Rows are points. The last column is the point's height on a tilted bowl or saddle (a function of degree 2), plus a little noise. Along how many of its main directions does it bend up, bend down or stay straight?

Points (11 x 3):
[[-18  -2  -7]
 [ 17   6 -22]
 [-16  -8  -8]
 [ -6  16  -5]
 [-15  -2 -11]
 [ 21  31 -21]
 [-30  60  60]
 [ 13 -26  -2]
 [ 54 -20 -44]
 [  6  74  57]
 [-35 -64  36]]
Directions: 1 up, 1 down, 0 straight

Points (16 x 4):
[[ 88   7 -11  32]
 [ 25  31 -30 -16]
 [-15   3 -15 -34]
 [  1  12  -3 -26]
 [-15   8  52 -23]
 [ 31   6   4 -12]
 [ 29 -69   2 -31]
 [-25  17 -25 -52]
 [-28   0 -36 -53]
 [-69 -17  36  16]
 [  5 -39  11 -13]
 [ 39 -13 -32  -6]
 [-24  -2  15 -19]
 [  4  51   9 -48]
 [ 44  31  38 -31]
 [-14  23  73 -44]]
Directions: 1 up, 2 down, 0 straight

Points (46 x 7):
[[ -50  -59  -18  -21  -20   -2  -16]
 [  42   18   49  -30    2    3    0]
 [ -10  -32    8  -34  -20  -36   -2]
 [  22  -44  -30   19  -18  -48  -20]
 [  -9  -52   49  -62  -46   -9   25]
 [ -17  -60   52  -39  -14  -33  -16]
 [  46   87    7  -21   41    8  -55]
 [  18  -18   18   19  -37   18    5]
 [   2  -30  -11   49  -11   18    2]
 [ -19   32    5  -18    6  -23  -15]
 [-105   54    4   54  -37   25 -121]
 [  -8  -14  -57   -5   31  -27  -22]
 [ -11   -7  -12   -5  -26   32   10]
 [ -11   26   19    8  -22   32   -1]
 [  19   56  -21  -12   -1   -9  -24]
 [  11    2    1   18    7   31   12]
 [  -2   11    6   -2  -29   -5    7]
 [ -12  -16   59  -31   -6   44   20]
 [  67   30   -7   10   27  -46  -56]
 [ -30   -9  -15   66    1  -35  -24]
 [  -9  -34   -7   22   29   15   17]
 [ -11  -27   17  -18   -8   12   16]
 [ -29   -8  -17   15   -5   21    8]
 [ -14   17  -68  -19  -26    6  -24]
 [   0  -10    6    6  -23  -77  -35]
 [  40   -3  -16  -10  -52  -60    2]
 [  38   40   31   54   62  -22  -43]
 [ -14  -67   31    1   27    1   -8]
 [  -4  -85   -2   -7   24    3  -18]
 [  18   18  -21  -43  -13    3    3]
 [  25  -15   33   63  -34  -24  -31]
 [  -5   30  -20   31   -6   17   -4]
 [   0  -43    0   -7   17   19   13]
 [  26   34   26  -17    0  -14   -8]
 [  18    1   43  -28 -102   17   45]
 [   4   -8  -24   20    3   34   12]
 [   8    9   37   27   39   15    6]
 [  -7   -7  -57    1   36   46   12]
 [ -39  -34  -38   19   -3  -51  -36]
 [  26   -4  -55   19  -38   48  -17]
 [   2   36    7  -57   20  -29  -20]
 [  26   -8  -49  -55    4   21  -16]
 [  -1   55   25  -10   25    6  -12]
 [  40  -12  -48   49  -22   65  -26]
 [ -59   48  -26   21  -53    5  -58]
 [  41   47    5  -26   50    1  -21]]
Directions: 1 up, 4 down, 1 straight

Points (66 x 9):
[[  15   15   31   -9  -34   -1   15   -2   34]
 [   6  -18   28   31   -5   12   41  -19  -12]
 [  26   22  -26   -8   21  -18    7  -30   29]
 [ -56    1  -26   39  -31  -15   33  -11  -17]
 [  19  -33   37  -91  -26   37   10  -10   20]
 [  37   61   60  -29  -14   29   34  -26  -57]
 [ -24   40   -9   -6   43   71  -35   18   52]
 [   3  -14  -22  -48    4   10   27   12    9]
 [ -16   43  -19    9  -58    3   28   46    5]
 [  -2    7   34   54   14   -5   25    5  -13]
 [  45   38   60    0  -37  -53   25   11   57]
 [  14   12    0   -7  -22  -27   19  -21   38]
 [ -45  -11   84  -10   24   71  -38  -86  -78]
 [  23    1  -13  -10  -59   33   14  -26   15]
 [ -20   -5    5   49  -28   38  -17   13  -36]
 [  35    9    7   37   15  -12   -1  -24   35]
 [  17   25   -1   -1   33  -68  -23  -44    8]
 [  42  -12   -1   27  -37   17  -15  -31   13]
 [  63    2  -27   17  -39  -32   16  -39   80]
 [ -19  -43  -36   16    5   21  -21   35  -37]
 [  10  -39  -28  -35  -31   29   25   28   15]
 [  58   25  -25  -18  -35    9  -21  -22   18]
 [ -10   38   25   17  -31   19  -44   16    7]
 [ -39  -14   13   25  -36   49   23  -11  -50]
 [   6   44   -6   26  -38  -12   -8  -25   25]
 [  11   11   -2  -59    2   16  -12    3   27]
 [ -41   40   19  -26  -11  -44   29  -91    8]
 [ -33  -29   33  -38   21   17  -45   30   37]
 [  16  -11   22   44   29  -26   39   11    5]
 [  22  -29  -60  -28   -5    0  -41  -26  -12]
 [   6  -43   19   23    1   -1   14    9   -5]
 [ -37  -26   -1  -22   -8   16    9  -13   -4]
 [  -4    1    8  -14  -43   51  -18   23   16]
 [ -23  -16  -58   -4  -10    4  -34 -108  -59]
 [  27    7  -16  -45   21    8   40   48  -11]
 [  24   -8  -39   29   37   27  -14   33   21]
 [  55   65   -6   -5  -12   30   31   18    1]
 [  15    3  -24   24  -47  -13 -101  -15  -51]
 [ -29   61  -19   26   12  -77  -24   -9   -2]
 [ -38  -49    5   12   33  -23   -4  -60  -58]
 [ -28    1    3  -28   47   59   -6   -9   -3]
 [ -14   13  -73   20   65  -33   -6   42   -4]
 [   1   14  -12  -40  -26   29   -5   30   35]
 [ -74    1  -23   19   -6  -31  -16  -27   -9]
 [ -31   12  -18  -22   40    1   24    4   -7]
 [  -6   26  -19  -25   27   34   36   65  -30]
 [ -18  -10    8   38  -37   19   -6   44  -20]
 [  44    3   34  -23   30   -1   38    7  -23]
 [ -35   28    2  -23  -14   70   17    7  -10]
 [   4    2   24   40  -62    3  -81    3  -15]
 [  26   10    9    2  -12    2   84  -23    8]
 [  13  -28    1  -61  -17   60  -40   15   33]
 [  20   35   31   21   20   -4   -7   56  -24]
 [  -7  -42   17   -8  -48  -12   12  -21   42]
 [   0    9   14   57  -19  -14   -5  -21   20]
 [  15    5  -33   -6    6  -23   19   16   19]
 [ -14  -53  -17  -35   21    9  -22   -7  -20]
 [ -50    9   32   -5    5   43   29  -62  -62]
 [ -26   54  -32  -53   29  -10   34  -19   16]
 [ -57  109   16  -35   15  -18    4    5   15]
 [  -3  -36  -21   -8   -6    5   -2   45   -5]
 [ -22   30  -71   83   50  -34  -37   -8   36]
 [  30   31   52  -32   37    5   12  -33  -44]
 [ -17   25  -32   51  -31   17   -6    1  -11]
 [ -15    5  -13    8   25   70    7  -10  -21]
 [  22    8  -76   51   24   66   -6  -43   61]]
Directions: 2 up, 4 down, 2 straight

Points (63 x 9):
[[   0  -20   41    5  -43   -7   35   -6   -8]
 [   8  -25    3   28    7   75    1  -21  -22]
 [  30  -16  -47   32  -44   21   20    8  -19]
 [   5  -10  -22   50    1    6  -62  -49  -37]
 [  26   12   33   -8   20   -4  -51  -61  -28]
 [ -33   14    7  -21   56   -5  -43   30  -31]
 [ -35   43    0  -12    8   39  -35  -33   -4]
 [   8  -12   27   54   20  -38  -14   30  -49]
 [  16   28  -15  -29  -47  -27   16    1    3]
 [  49   38  -81   37   31  -39    1  -46  -29]
 [  -8   84  -11   -4   16   59  -10  -50   -4]
 [ -13   20   32  -21  -26  -18   16   -6    9]
 [ -33   10   -4  -97  -30   62  -10  -49  -10]
 [ -19   16    8  -34   31   10  -21  -10    4]
 [ -50  -20  -68  -53   -9    2   17    5   24]
 [   8   34   -2   36   -4   31   -7   32  -24]
 [ -56  -35   -4  -17   10   40  -19   14    1]
 [  46  -10  -61   64  -19   33   19   15  -51]
 [  48    4   41  -14   -9   20  -40    0  -41]
 [ -56   10   13   43  -42  -32   12   58  -27]
 [  -3  -35    8   43   17   -6  -39   50  -53]
 [   2  -35   14   25   71   16   13   38  -55]
 [  -2  -38   36   18   -3   -1  -62   -8  -39]
 [  88   -6  -17    0   -1   47  -42   53  -72]
 [  -7   10   32   34    2  -23   14   49  -37]
 [  22   49   -9   24  -26   43   36  -14   10]
 [  -9   -1  -11   13    2   42   11   10    1]
 [  13   -3   11  -10   45    8  -37    8  -28]
 [  82  -41   12   35  -35  -34   -7   -2  -84]
 [  -8  -23    4   13    6  -51   11   29  -22]
 [  58  -15   -5   -5  -10    7   24    5  -15]
 [ -41  -12   24   36   25  -64   31   19  -21]
 [  25  -10  -54  -17  -28  -24  -24   42  -22]
 [   5  -18  -29    4  -13   16   42  -28   14]
 [ -28    8   53  -28   14  -32  -11   29  -28]
 [   9    4    8  -53   18   42   -1   -5    4]
 [ -57    1   -3  -26    6  -51   57    5    3]
 [ -42   18  -33  -22  -59   45   -8  -41    1]
 [ -43    5  -21   46  -46    3   44   24  -19]
 [ -21  -18  -17  -56   51    9    0   21    4]
 [  -2  -12   30   30   21  -11    0  -71    7]
 [  -8   23  -47  -64  -30   34   40  -45   31]
 [  -9  -40   22   32   61  -33  -33  -11  -30]
 [  34   -2   61  -11  -31  -39  -30  -32  -41]
 [ -19  -17  -40   -3  -11  -11   10   31    2]
 [  -9    7   21    9   35   25   46   18  -13]
 [  -7  -40   12   -8  -57  -39    0  -13  -16]
 [ -32  -43   49   15   -9  -34   42    7  -25]
 [  10  -74   19   10   11  -17   11  -24  -30]
 [  32  -44  -15   -3   15   -4  -31    9  -28]
 [ -37  -50   14  -22   41   19  -22   11  -11]
 [  28   57   17   62   -3   35  -13   -5  -31]
 [ -21    9   -2  -14   -3  -27   40  -24   23]
 [  26  -11  -22  -37   -6  -38    5   62  -36]
 [  -1   32   -3   63  -23   -9  -47   43  -50]
 [ -37  -62   49  -21    2   17  -54   18  -39]
 [ -39    6  -47   19  -22   20  -12  -27    4]
 [  19   -3   -4  -22  -24   18  -41  -31   -9]
 [  30   25   18  -35    4 -114   74   22  -86]
 [  18   -2  -10  -22   -4    3  -22   22   -8]
 [   4  -20  -12   77    9   60   22   14  -56]
 [  14   -3 -105   -2   26   10  -34  -36  -11]
 [  11   21   46  -49   16    3   -1   36  -36]]
Directions: 0 up, 5 down, 3 straight

Points (69 x 9):
[[ -1  41 -77 -10   2   2  11  45  17]
 [ 10  28 -24 -49  -5 -59 -34  20   3]
 [-57  37 -12   2  -6 -12 -61  17  35]
 [ 61  15  38  47 -24  63  -5 -33  45]
 [ 16  86  11   7  36  19 -19   0  48]
 [  2 -13 -14 -26  14   4 -19 -11  -6]
 [ 10  19 -19  -7  48  32 -24 -20   8]
 [ 13  49   5  43  66 -12  16  22  47]
 [-44  26  35   8 -19  27   8 -55  27]
 [-28  -1   8  -5 -25  52  -6 -26  13]
 [ 86 -38 -27  22  69 -15  19   5   3]
 [ -2   2  36 -12  32  -9  -6  -6  10]
 [ -6   2   2  -4 -37 -38  11  -4  15]
 [-43  -2  14  48   1 -19 -49   7  27]
 [  4  26   3  17  -2  32  14 -23  18]
 [ 12   8  12  -9  18  12  34 -29   9]
 [-35 -61 -45  -4 -37 -17  -3 -15  29]
 [-19 -26 -13  -2  23 -30 -23 -14  10]
 [ 23   0  14   3 -35 -13   5 -59  26]
 [-18 -80  27  14   7   3 -60  34  20]
 [ -7 -43   7  59 -22  34  19 -33  33]
 [ 74 -14 -30 -27  61 -27  -1  31 -34]
 [-33  48 -13  53  -2  -6 -23  28  35]
 [  9  25  29 -11 -70 -62 -20 -30  48]
 [  1 -45 -16  29  54 -38  25 -16  26]
 [  9  -2 -10 -52  13 -17  48  -9   1]
 [  6  86 -25  14  24  37  51 -49  64]
 [-35 -46  64  31  22   7  15   4  39]
 [  7  74 -12 -12 -14  -5  23  41  28]
 [-61  25  86   8   9 -37  54   3  91]
 [ 53  24 110 -38 -39 -21  21 -25  73]
 [ 33  10 -45  10 -26 -80  12  55  -8]
 [-10  33  24 -31 -25  -7  25  -9  26]
 [  8 -26  -2 -15 -29  -9 -28 -33   8]
 [ -6 -24  46   9  -6   7  -6  -4  12]
 [ 77 -36 -49  40  20  43  14  30  -4]
 [-53 -27   9 -24 -38  -7 -36  34  17]
 [-37   0  13 -11  -6  26 -33  24  10]
 [-17  26  43  42  49 -48   5  13  52]
 [  1 -21   6   5 -15  28  -4 -38   8]
 [ -3 -58 -25   8 -32 -54  49   4  32]
 [ 55   7  11  58  39  12 -37   6  25]
 [-15  -7  18 -13  10  30 -24  10   3]
 [-30 -50  -3   1 -17  37  18 -47  14]
 [-11  -1 -17   0  27  -4  41 -20  11]
 [-11   0 -39  72 -62 -19 -48  -3  45]
 [-58  -6  10 -12 -23  -7   1  29  22]
 [-21 -10  62  48  32   6  -4 -26  35]
 [ 13  36  35  59  71 -19 -11  15  54]
 [-30  33  -7  19 -35 -19 -39  30  17]
 [ -7  -8  20   3  26 -26  76  -9  38]
 [  6 -55  19  16  -9 -27 -22  11   8]
 [ 22 -23  37 -22   8  77  29  -3  11]
 [ -4  24 -11 -31  26  27 -33 -34  10]
 [ 59  16  -9 106  14  -6  -3  -6  68]
 [-25  25  38  58  26 -49  37   4  65]
 [-39   9  -7  26  22 -24  14 -41  20]
 [-12   0  12 -34 -52  25  34 -39  24]
 [  8 -12  31  19   2   8  25 -13  16]
 [-82 -46  13 -17 -34  30  10 -28  29]
 [-25  -5 -42 -50 -28 -12  14  34   6]
 [ 53   3  -5 -57  -7 -13 -33  28 -38]
 [  0  -9 -25  27  32 -49  -3  -9  20]
 [-39 -87   6  -2  23  15  15  14  29]
 [-18   2  25 -20  48  11  41  53  35]
 [  6  29  37 -25 -31 -31  25   4  26]
 [-16  21 -17  14  24 -20  -1 -10  16]
 [-42  30 -35 -20 -54  20  24  69  23]
 [ 56 -16 -22  29 -53   4  30  18  -6]]
Directions: 6 up, 1 down, 1 straight
